Every row gives one point. Each copy is the shape, with its points in the same order, stretched, turned, moved and blurred by noise. Some copies are also mirrored. Which?

Shape (6 x 3):
[[ 0.6  4.2 -0.3]
 [-3.6 -3.2  4.2]
 [ 0.9 -3.8  1.6]
 [ 1.2  1.6 -3.4]
 [ 2.8  0.7 -0.8]
 [-0.3  1.6  3.3]]
Copy 1:
[[-0.2  3.2 -2.1]
 [ 7.0  0.2 -1.5]
 [ 2.3 -1.6 -0.1]
 [-2.0 -0.4 -2.8]
 [-1.3  0.0 -0.5]
 [ 2.9  2.6 -1.0]]
Copy 1 is: mirrored
Copy 2 (6 x 3):
[[-4.9  2.2  0.4]
 [ 2.7 -4.1  4.8]
 [ 3.0 -1.9 -2.0]
 [-1.8  4.8 -1.8]
 [-1.6  1.5 -3.8]
 [-2.7 -2.6  1.3]]
Copy 2 is: mirrored
Copy 3 (6 x 3):
[[ 1.7  5.3 -1.8]
 [-7.2 -1.8  1.6]
 [-1.2 -1.5  4.8]
 [ 4.4  2.9 -1.5]
 [ 3.3  2.5  1.5]
 [-3.2  2.9  1.9]]
Copy 3 is: only turned

Shape:
[[ 1.9  3.9  0.2]
 [ 7.2 -0.3 -1.4]
 [-1.6 -1.6  2.3]
 [-4.8  0.1 -4.3]
 [-5.6 -2.8 -0.6]
 [-4.5 -1.5  0.2]
 [ 2.3  1.5  1.7]
 [ 1.1  1.6  2.4]]
Copy 1 (8 x 3):
[[ 2.4  4.3 -2.4]
 [ 2.9 -0.9 -5.2]
 [-2.5  1.6 -0.6]
 [ 1.4 -0.1  3.7]
 [-2.3 -0.1  3.0]
 [-2.0  1.1  2.2]
 [ 0.5  3.0 -3.1]
 [-0.3  3.7 -2.5]]
Copy 1 is: mirrored
Copy 2:
[[ 0.5  1.6 -2.7]
 [-2.7 -1.6 -5.1]
 [-4.7  1.0  2.3]
 [ 1.5 -1.5  2.9]
 [-2.9 -0.4  5.4]
 [-2.6  0.5  3.9]
 [-2.5  1.5 -1.8]
 [-2.6  1.9 -0.7]]
Copy 2 is: mirrored
Copy 3:
[[ 0.5 -5.9  0.6]
 [-0.4 -4.1 -4.7]
 [-1.6  2.7  1.7]
 [ 4.9  1.8  3.5]
 [ 1.6  5.6  3.6]
 [ 0.5  4.4  3.6]
 [-1.7 -3.6 -0.1]
 [-1.7 -1.5  0.4]]
Copy 3 is: only turned

Shape (9 x 4):
[[ 2.4  0.8  3.7 -1.2]
 [ 0.3  1.2  2.5 -2.1]
 [-0.4  3.1  1.5 -0.7]
 [-4.2  1.5  4.5  3.6]
 [ 3.4 -0.3  3.9 -0.2]
 [ 3.6 -5.0 -0.9 -3.5]
 [-3.0  1.3 -0.8  1.2]
 [ 3.3 -0.7  2.6 -2.3]
 [-1.9  0.2 -5.0  2.4]]
Copy 1, 9 rows:
[[ 2.0  5.0  0.8 -3.7]
 [ 0.1  3.8  2.5 -2.4]
 [ 0.1  2.7  3.8 -4.3]
 [ 4.4  1.8  7.5 -4.2]
 [ 3.6  4.3  0.0 -2.3]
 [ 0.3  2.9 -3.0  3.5]
 [ 0.4 -0.8  4.0 -2.9]
 [ 1.4  4.4  0.1 -0.9]
 [ 0.0 -3.0  2.3 -1.5]]
Copy 1 is: mirrored
Copy 2, 9 rows:
[[-1.5  0.8  0.6  4.2]
 [-2.2  0.7 -0.1  1.5]
 [-2.5 -1.0 -2.2  1.5]
 [-2.2 -6.5  3.3  1.6]
 [-0.1  0.9  2.0  5.0]
 [ 2.1  7.5 -0.1  0.3]
 [-0.2 -2.1 -0.4 -1.6]
 [-0.7  3.4  0.6  3.9]
 [ 3.7 -1.4 -2.2 -3.3]]
Copy 2 is: only turned
Copy 3, 9 rows:
[[-4.3  0.2 -0.4 -5.1]
 [-3.7  1.9 -1.6 -2.7]
 [-3.5 -0.3 -2.1 -1.4]
 [-7.8 -3.5  1.7  2.8]
 [-4.0 -0.3  1.3 -6.1]
 [ 2.1  4.5  1.3 -5.0]
 [-0.9 -0.8 -0.2  2.8]
 [-2.4  1.6 -0.5 -6.0]
 [ 3.7 -1.2  1.6  4.5]]
Copy 3 is: mirrored
Copy 4, 9 rows:
[[ 1.2 -1.3 -1.0  3.5]
 [ 2.8 -0.8 -0.1  1.2]
 [ 3.0  0.8  0.6  2.0]
 [ 4.6 -0.8  5.5  1.7]
 [-0.7 -1.6 -1.2  4.1]
 [-3.5 -2.4 -2.0 -1.3]
 [ 2.2  1.1  3.5 -1.1]
 [-0.1 -1.4 -2.3  2.5]
 [-2.5  2.8  3.4 -1.9]]
Copy 4 is: only turned
